Rows are points. Each copy is the shape, with its points in the same order, turned, moved and blurred by noise. Say if it was mirrored as well.

Shape, 9 rows:
[[ 18  50   4]
 [ -1 -34  -3]
 [-23 -50 -30]
 [-42  -7  -9]
 [-25 -19  11]
 [ 38  52  -4]
 [-39   9 -11]
 [-32 -35  -5]
 [  1  42  18]]
Copy 1, 9 rows:
[[ 13 -30  26]
 [ -4  25 -38]
 [-32  55 -36]
 [ -2  50  11]
 [ 17  44 -16]
 [  2 -48  28]
 [  0  42  20]
 [ -3  55 -30]
 [ 29 -12  25]]
Copy 1 is: mirrored
Copy 2 (9 x 3):
[[ 47   3   5]
 [-35 -21 -15]
 [-55  -9 -46]
 [-30  30 -21]
 [-34   8  -2]
 [ 60 -16  -3]
 [-17  30 -23]
 [-51   6 -21]
 [ 31  16  15]]
Copy 2 is: only turned

Shape, 7 rows:
[[-35   8 -49  29]
 [-45   2  -3   0]
 [-26  27 -45  -5]
 [ -2  -3  38  45]
 [-10 -10  50  24]
 [-17   8 -21  -8]
 [ -4 -48  30 -27]]
Copy 1 (7 x 4):
[[-33 -20  45 -52]
 [-14  -5  40 -13]
 [ -2   1  44 -57]
 [-33  -2 -32   9]
 [-20  -3 -19  23]
 [  1  -5  29 -30]
 [ 28 -37   6  35]]
Copy 1 is: only turned
Copy 2, 7 rows:
[[-42 -19  48 -47]
 [ -3  19  50 -30]
 [-54  13  35 -37]
 [ 14 -37  43  23]
 [ 34 -20  41  24]
 [-21  14  25 -22]
 [ 50  12  -9  -7]]
Copy 2 is: only turned

Shape:
[[  6 -59 -39 -36 -30  -3]
 [ 33 -25  11  -5 -48  -3]
 [ -9  39   9  -8 -15  37]
 [  7 -12  36  12 -35  48]
 [-22  56  18  36  35  16]
 [-24 -33 -53  13  -5   3]
 [-44 -13  33 -23 -29  12]
 [ -7   6  12  -3  32  21]
 [ 11  58  38  26  14  -5]]
Copy 1:
[[-20  25 -45  52  21   0]
 [ -3   1 -15  35 -37  19]
 [  9   1 -19 -35 -43 -41]
 [ 13 -30 -47   3 -54  -7]
 [ 42 -19  19 -74 -15 -31]
 [ 29  31 -41   0  33   4]
 [-36 -28 -43 -19  -8  -5]
 [ 26 -25  -4 -17  -2 -40]
 [ 25 -26  41 -46 -42 -17]]
Copy 1 is: only turned
Copy 2, 9 rows:
[[-17  -8 -56 -28  37  -7]
 [  8  18 -45 -18 -20  10]
 [ 22  48  11  31  11   5]
 [ 22  57   2 -25 -18   3]
 [ 14  12  75  46  -3  18]
 [ -8 -19   3 -22  53  23]
 [-41  59   3 -11   6  12]
 [-17  10  37  19   3 -24]
 [ 12  16  44  56 -41  14]]
Copy 2 is: only turned

Shape (13 x 8):
[[ 34   8 -50  -9 -31  -7  44   3]
 [ 34  23 -19  -6  19 -13  -5  13]
 [  5   0  12 -78  21  40  15 -21]
 [-90 -41  29  11  -2  -7  15  42]
 [ 24  33 -23  28 -65  34  12 -21]
 [ 41  30 -13  36  30   7  36   6]
 [ -2   8 -60 -18 -48  35   9  53]
 [ -2   6   0 -44  25  16   2   6]
 [  9  -9 -34 -30 -27   6 -23 -34]
 [ 11 -12  45 -28  11  -1  -4  15]
 [ -4  42 -23 -11  -8  10  33  10]
 [-27 -11 -57 -45  22 -20 -21  -6]
 [  1   8  23 -35  23 -37  -8   0]]
Copy 1 (13 x 8):
[[-36  51  29  10 -20  21  30  -8]
 [  3  -5  20  33 -10  10  15  12]
 [  2 -46  25 -52 -27  46  49  -4]
 [ 13  18 -41 -76  48  13 -34  45]
 [-34  37  21  -6 -60   4 -33 -43]
 [ 32  25  42  33  -1  21  -5 -21]
 [-77  20  29  -9  -9  45 -23  20]
 [  4 -30  11 -22  -9  36  22  14]
 [-42 -14 -26  -8 -35  13  25 -21]
 [ 19 -30  14 -33   2 -19  16  19]
 [  3  26  25  -9 -35  41  -3  15]
 [-24 -14 -47   7  -3  54  38  26]
 [ 26 -19 -11  -9 -14  -5  37  35]]
Copy 1 is: only turned
Copy 2:
[[-18  -2   6 -26  33 -69 -33 -29]
 [ 16  13 -25   1  40 -29   1  10]
 [ 39  43  35 -40 -19  -6 -14  29]
 [-95  -4   4  -8 -39  38  29  24]
 [  5 -31  43  39  22 -39 -33 -38]
 [ 19 -39 -37  -2  14 -44   2   6]
 [-50  18  23  25   9 -71 -49  15]
 [ 11  36   6 -18  -5  -9   1  25]
 [  7  37  30   6  22   5 -42 -25]
 [  0  11  12 -22  25  16  26  49]
 [ -2   9  11   5  -8 -57   6  -9]
 [-14  79 -24  -6  -8  -1 -28 -14]
 [  6  40  -5 -19  30  14  38  14]]
Copy 2 is: only turned
Copy 3 (13 x 8):
[[ 27 -23 -36  37 -34  32  14   0]
 [ 17 -18  -8  14   8  31  -9  34]
 [ -7 -22  25 -18  11  61 -19 -53]
 [ -5   3 -25 -37  15 -84  -6 -51]
 [-35  -7 -35  21 -57  27  46  13]
 [ 20 -21 -23  -5  19  28  50  39]
 [-26 -21 -79  35 -14  11 -29 -14]
 [  2  -9   7  -9  16  26 -24 -21]
 [ -6  22   5  38 -36  31 -22 -12]
 [ -8 -33  31  -3  13  -5  -2 -20]
 [ 11 -22 -46 -21 -18  34   2   7]
 [ 32  39  -7  11   5  17 -59 -14]
 [ 26 -16  40 -21  -6  -5 -19   6]]
Copy 3 is: only turned

Shape, 12 rows:
[[ 21 -19  -4  40  45 -20  36   6  28]
 [-29   8  10  28  65 -25  -4 -31  27]
 [ -1   5 -32  30  28 -20 -17  12   0]
 [  7 -29 -10  -5  70 -43   0 -12  -5]
 [-28  -5  20  36 -76 -12  -3 -26 -22]
 [ 16  33  12  27 -72  35 -35 -16  19]
 [-34  12  35  16  24 -38  15  38  -8]
 [-28  47  -1  48  46 -19 -14   5  12]
 [-15  22 -18  -8 -51   2  17 -15  21]
 [  9  33   0  26  59 -28  23 -19 -24]
 [ 11 -12  18  -4  68   3  14  14   4]
 [-44  20 -16  43 -57  51 -10 -23 -14]]
Copy 1 (12 x 9):
[[-14  -8  26   5  -8  29  62   4  24]
 [-33  34 -12  40  -7   6  49 -44   1]
 [-25  -6   3  45  13  -5  26  27   9]
 [-36  21  -8   4  30   5  35 -15  54]
 [ -1 -39  27  -7   7 -79   5  -6 -57]
 [ 47 -18  -4  26 -45 -72  -8  24 -35]
 [-59 -35 -17  -4  -9  18  22 -17 -21]
 [-45  12 -30  50 -16   3  49   8 -28]
 [ -6   2  41  13 -42 -51 -21   7 -19]
 [-47  30 -18  -2   2  -1  57  21   9]
 [ -8  15 -18 -10   2  42  21  -2  28]
 [ 15   5  29  36  -4 -48 -12  12 -84]]
Copy 1 is: mirrored
Copy 2 (12 x 9):
[[-50 -26 -24 -30 -14 -42   1 -26 -17]
 [-42 -18  30 -52 -21   6 -32 -15 -21]
 [-30  15  -7 -13   4 -13  -9  11 -11]
 [-70   2  28 -23  -1   4  28 -28 -38]
 [ 77   2 -20 -15 -52  -9  23  32 -19]
 [ 69   7 -54 -45   1  20  -1  30  31]
 [ -5  -4  33   4 -35 -24  -2 -40  16]
 [-28 -11  22 -22 -16   1 -52   7   7]
 [ 51 -20 -47  -2  -4  19 -12  -9 -20]
 [-50 -53  22 -10 -13   9   6  11  -5]
 [-42 -19  18 -36  15 -16  15 -44   6]
 [ 90 -14 -13 -29  13 -11 -20  47 -16]]
Copy 2 is: mirrored

Shape, 16 rows:
[[-48 -48  -3  -2  -9   4  33 -44 -45  -1  14]
 [ -2 -16  22 -32  27  -8  46 -39 -17  -3 -14]
 [ -9  -8  -1   6  35 -21  25  32 -12  39  -6]
 [  7 -44 -16  -9  -9  18  31 -17 -52  -6  11]
 [ 15  32  33  32  40  32 -49   5   1 -19 -10]
 [-20 -12  35  25  17  24  -7  17  16  21  -7]
 [ 11  64  10  32  28  32 -72   3  25   4 -13]
 [ 23 -14  21   0  -2 -13  16  -7 -46   3   5]
 [-13 -25  52  -1   8   7  24  27  -3  26  13]
 [  0 -45  26 -22   1  11 -21   7  10  12   1]
 [ 13   1  39  54  56  54 -54 -13 -17  -7 -19]
 [  4  17  26  57  35   7 -60  14  14 -56 -27]
 [ 20 -16   3  22 -12  15  52 -24  -1  -2  -1]
 [-10  -1  22   0  29  24   9  10  -9 -17  43]
 [-28 -20  24 -26 -27  19  52   0 -55  -1 -17]
 [ -4 -38 -17 -27  12  29  54   5 -28  -8 -15]]
Copy 1, 16 rows:
[[ -6  37 -11 -40  38   6 -22  -5 -71   5  20]
 [  6 -16 -41 -36  31  12 -10 -45 -25  18  14]
 [ 18  17  22  -2  33 -23  -3 -37   2  52 -25]
 [ -8  27   5  -3  19  33 -44 -29 -41   0  21]
 [ 33 -31  22   5   2 -32 -17  -5  37 -49 -23]
 [ 37   6  11   3  38 -12   7  16  21   9  -9]
 [ 28  -7  10   9 -25 -57 -15   5  68 -45 -39]
 [  8  -6  26  -9  -1   6  -9 -38 -24  15  26]
 [ 48  10  13   7  34  10  23  -5 -12  29   9]
 [ 22  -9  -4  13   4  17 -14  26 -10  30  -3]
 [ 45 -30  33  -6  26 -29 -51  12  34 -57  -6]
 [ -7 -48  48  -8  17 -40  -3  17  33 -52 -35]
 [-24  22  -7  -3  37  13  -8 -32  11  -2  37]
 [ 25   1  -5  26  26   2   7 -25 -25 -26 -17]
 [ 13  35   8 -51  19  56   4 -30 -35  16  19]
 [ -8  18  -7 -19  45  57 -26 -36 -22  23 -10]]
Copy 1 is: only turned
Copy 2, 16 rows:
[[  1 -30  -3  -7 -60  -9 -34 -20  30 -12 -46]
 [ 14  -9  32  31  -9  34 -25 -22  29  -5 -29]
 [-18  16   4 -20  17  22  -9 -41   0 -37   7]
 [-12  -1  -4  10 -69   9 -12 -15  10   8  -9]
 [ 24 -17 -15   2  50   5   1 -11 -75  27 -13]
 [ 17 -11  20 -39  22  -6   6 -35 -31   0 -17]
 [ 32 -24 -35 -19  77  11  18  21 -71  17  -3]
 [-16  10 -10   7 -12  23 -14 -30   6  30 -15]
 [-15 -10  36 -38   3  16 -11 -55  -5  11 -12]
 [-13   5  44 -30  -1  -2   4   1 -17  16 -27]
 [ 40  -3 -21   2  23   3   9 -27 -95  21 -45]
 [ 19  -6 -21  16  66 -50  -8  -9 -74  27 -16]
 [ 20 -17   1  17 -19   0  26 -38  27  13  -2]
 [-22 -49  16   4  -2  12  -9 -30 -37   6  -3]
 [ 19  -6  17 -18 -51  15 -54 -33  29  20   5]
 [ 12   4  31  14 -53   9 -18 -21   6 -15  16]]
Copy 2 is: mirrored
Copy 3, 16 rows:
[[ 58 -43  18  12 -12   6  41   9  20  21  20]
 [ 38  -1  40  24   1  -6   2  20 -33  12  10]
 [ 11  25  15 -41  15  -2   2  45  11 -11  20]
 [ 56 -22  10  12  -2  20  22   8  17  -6 -29]
 [-45  -8 -53   9  -2 -52 -21  38 -10  -4 -18]
 [-27 -14  -5 -25  -3 -24  18  61   1  19  -4]
 [-73  24 -76   3 -10 -49  -5  22 -10   5  -6]
 [ 28 -18  -7   6  30  18  -1  25 -12  -8  -9]
 [ -4 -29  22 -34  14  -2  27  61 -18  -5  -5]
 [  6 -23  -3 -40 -16  -2  11  29 -30  25 -28]
 [-16 -15 -62  16   0 -75 -12  62   5  15 -32]
 [-58 -31 -53   4 -12 -45 -61  31  16  18  -9]
 [  1  -4  30  27  24  13  18  18  17  21 -24]
 [-10 -32  11 -11   1 -37  17  12  -4 -29 -12]
 [ 36 -30  24  25 -20  43  32  50  -5 -17   6]
 [ 41   4  43   9 -30  14  12  30  14 -11 -23]]
Copy 3 is: only turned

Shape, 16 rows:
[[  6  23  28 -27 -33  -8 -12  34   7  41  35  34]
 [ -1  25  -8  48   3   8  26 -13  -8  33  14  63]
 [  7  46   5  16  41  -1  54   9  -4  23  -9 -14]
 [-31  -8  -5  32  16 -28   4  22   7 -15 -26 -11]
 [  5  11  23 -14  -4  16 -21  -3 -16 -29  -4  23]
 [ -3 -14  48   2   2  19 -49 -20 -13 -20  42 -13]
 [ -3 -16  19  49  12  15  11  10  11  16 -16 -10]
 [ -3 -54   1 -55  40  42  50 -21 -23  29 -42 -36]
 [-57  -5 -32  16  67 -52  13   8 -75 -24 -29   7]
 [-13  -7  62   4  32  20   0 -13  26 -30  18  45]
 [ 39 -40 -11  -6  44  28 -11 -12   7  -1  33 -39]
 [-13  17 -37 -26  43  54  34   6  -9  60 -21 -33]
 [ 12  -1  -1  -8  37  -7 -34  49  -8 -22   5  -8]
 [  5  61  -6   2 -62  -8   9  53  -2 -23  17 -29]
 [-17 -10   8  16 -31  41  30  30  24 -35  29 -54]
 [ -9  21 -10 -68  -5  10  19  -1  31  16 -18 -36]]
Copy 1:
[[ 40  13   6  34   6  16 -20   6  43  12  44 -39]
 [ 23  33  32  -7  -6 -11 -27  80  19  42  -2 -28]
 [  5  15  57 -24  64  -8   5  50  -7   0  18 -14]
 [ -9 -15  66 -28   4   2  -2   7  34  -2 -29   1]
 [ 17  13  29  12 -17  11 -39  -1 -17 -23   2 -16]
 [  3  15  31  26 -33  27  -2 -34 -36  21  13  -1]
 [-11  -8  73 -15 -15 -15  12  25  10  18  19  -3]
 [-30 -20  -2 -78  24 -55 -11  -8 -24 -10  44  35]
 [-33 -23  45 -73  38  37 -59  15  12  21 -72  -3]
 [  8  73  55 -24 -31  18 -19  -8 -10  -4  26 -25]
 [-60   4   2   0  -7  -5  37   0 -38  -1  13  -4]
 [-32  -4  13 -21  73 -81 -15  17  -8  18  28   0]
 [-42 -13  43  12   9  27 -17  -8  10 -23  -1 -36]
 [ 65 -40  40  43  37  -1  29  10  19 -28 -23 -45]
 [ 29 -16  53  -9 -10 -35  62 -25 -14  -7  -8 -44]
 [ 15   9   5  -2  53 -44   6 -20  21 -41  17  19]]
Copy 1 is: mirrored
Copy 2:
[[-23  -1 -14  33 -28  13   9 -33 -41  19  34  12]
 [ 23 -27 -16  22  37  34 -18 -60  -2 -16  -2  25]
 [  8   0 -20 -50  17  32  30 -32  11 -27   8  32]
 [ -9  42 -13 -25  25   2 -17 -27  36 -11  15 -23]
 [ 20   3   2   4  20 -12  11   2 -22  12  17 -31]
 [ 25 -24  25   4 -28 -46 -10  11   3   1  26 -27]
 [ 12  26  12 -28  20 -13 -24 -31  28  -7  -2  30]
 [ -9  37  14 -69  15  -3 -18  45 -52 -79 -23  15]
 [ 18  20 -69 -55  35  26 -40 -33  18 -58   8 -81]
 [ 32  -2  37  19  19 -37   8 -35  -6 -37  53 -12]
 [ -3  -2  17 -17 -26 -59  10  10   7 -50 -47   1]
 [ 26  32 -15 -36 -12  50   8  25 -13 -54 -36  40]
 [ 11  34 -27 -10 -24 -35  24 -26   2  -7  -3 -43]
 [-26   7 -62   7   4   9  40  16  25  57  32  10]
 [-17  21 -21  -4   5 -43  13  45  48  -9  33  41]
 [-41  30  11 -22  -3  36  49  49 -17 -26   6   4]]
Copy 2 is: only turned
Copy 3, 16 rows:
[[-50  -1  -9 -47   2  65  33 -17 -33  29 -11 -21]
 [ -7  -7   9  17 -20  62 -26 -29  42  17 -24 -17]
 [ 25  16   1  -3  19  56  11  45  35  16  17 -12]
 [ 29 -22 -35  22  -6  22   3  29 -16   7   6  31]
 [-25 -18 -29 -46 -15 -13  12   0  14   6  -6  -8]
 [-67  -3  -9 -22   7 -43  -6   7  -9   9  21  -4]
 [ -3   0  -4  15  11  29  -6  13  11 -23  16  32]
 [ 40  24  25 -49  55 -12  52  23  53   6 -14  70]
 [ 58 -35 -57  14  -6   3 -10  30  36  90   2  46]
 [-27  46 -21 -18 -41 -10 -13  21  -3  -1 -14  -6]
 [-14  15  35   9  11 -31  52   0  14   7  38  20]
 [ 17  -9  65 -30  25  50  47  40  52  21   1  43]
 [-18 -19 -28  -3 -31   0  48  31   0  27  52  24]
 [-23 -66 -41 -14  29  44  55  43 -15   0   6 -44]
 [-35 -22 -18  27  33  -2  52  56  -6 -32 -21  -6]
 [ 26 -17  28 -56  33  16  57  45 -18  13 -16   2]]
Copy 3 is: only turned
Copy 4, 16 rows:
[[ 35   4  -2   5   2  44  10 -57  11 -29  20 -17]
 [-22   0   7  31 -59  45  -5 -22 -14 -24 -32  15]
 [  5  21 -46  25 -24   3 -30  -7 -56  11 -14   6]
 [-13  44 -10  15 -23 -31 -31  25  12 -19   5 -11]
 [  4   9  26   5  10  17   1   0  19  32  -5 -11]
 [ 13 -41  17  14 -13 -12   5  -4  40  40  20 -44]
 [-26  10  -7  36 -33 -36 -12 -15  -4  -1  14   9]
 [-22  32 -27 -71 -37 -41 -22 -34 -28  73  24  24]
 [  2  86  -8 -11 -75 -12 -59  44   6  23 -45 -47]
 [-16  -7 -26  34 -14  30   8   3  54  44  10  10]
 [-14 -42 -26 -25  -5 -56 -27 -32  13  33 -22 -16]
 [-23  14 -20 -35 -26  -5 -79 -49 -64  28  13   8]
 [  9  28  -8  11  23 -24 -39 -19  31  12 -21 -39]
 [ 72   6  27  20  36  -1 -26   9 -26 -42   8   1]
 [ 40 -30   6  13   3 -49 -42  10   9  -1  35  44]
 [  5  10 -27 -55  30   5 -28  -6 -33   7  41   4]]
Copy 4 is: mirrored
